Every row gives one point. A path goes straight from each point to the next, and from the last back to the first. The post is the endless flat space through its rows: a point in 2 columns, a line in 3, a plane in 4, and so on, so that a path can go around it. Count how often the path circles the post. Going back the other way cancels.

Post:
[[ -1 -13]]
Path, 24 rows:
[[ -35   14]
 [ -47  -11]
 [ -27    3]
 [ -51  -46]
 [ -10  -38]
 [  32  -54]
 [  30   -9]
 [  58   62]
 [  24   39]
 [ -41   26]
 [ -70  -26]
 [ -31 -114]
 [  22  -77]
 [  45  -17]
 [  46   72]
 [  -9   28]
 [ -74    0]
 [ -54   57]
 [ -23   -6]
 [ -43  -46]
 [   3  -53]
 [  54  -30]
 [  56   52]
 [  -9   51]]
Times around: 3

Post (7 x 8):
[[-24 -50  15 -46 -73  52 -62  46]
 [ 69 -26  -4  -9  26 -50 -44   3]
 [  8   5   5  87  19 -59  48 -32]
 [  4   3   5  35 -62  92  -6  55]
 [-65  13   4  -4 -34  16  33  93]
 [ 51 -63 -27  22  68  -1   1 -82]
 [ 12 -57  52   3 103 -31   0 -72]]
Path (26 x 8):
[[  14   30   24    9   -6   -8  -37   21]
 [   9  -16   55   -1  -26   33  -28   -5]
 [  12  -27   63  -24  -50   75   -6    2]
 [ -76    4   64  -14  -20  -43   13  -37]
 [ -88  -41  -21   -1   14   29   27  -23]
 [ -58  -30   17   59   -9   29   16   68]
 [  21  -15   18   30   23   51   25   83]
 [   8   -7  -55   44   -4  -60  -38   50]
 [   9   -8  -59  -35  -12   38  -36  -19]
 [  63    1    4   -7   23   -5   -3   13]
 [  38  -50  -37  -78   18    9  -10   49]
 [  26  -80  -63   79  110   27   61  -94]
 [  11  -25   -3   73   -9   34  -53  -64]
 [  53  -48  -20  -53    6  -52  -81  -85]
 [ -34  -27   22   -2  -39  -16   26  -31]
 [ -15  -25   58   65  -40   41   37   -5]
 [  44   33   44  -36   37  -50    4   22]
 [ -65    4   13  -47  -12    1  -57   28]
 [ -38  -63   66   57   27   17  -23   20]
 [  89  -55   22   42  -17   11  -51    0]
 [  62  -32   65  109    7    4  -32  -64]
 [  47   -1  -48   -9   17    9  -61   44]
 [ -46   16   47  -21    5   51   10  -39]
 [  37  -54   87  -34   69   -3  -18  -20]
 [   1 -111  -34   -3  102   47   43  -71]
 [   0  -58  -69   49   80   -4   14  -16]]
Times around: 2
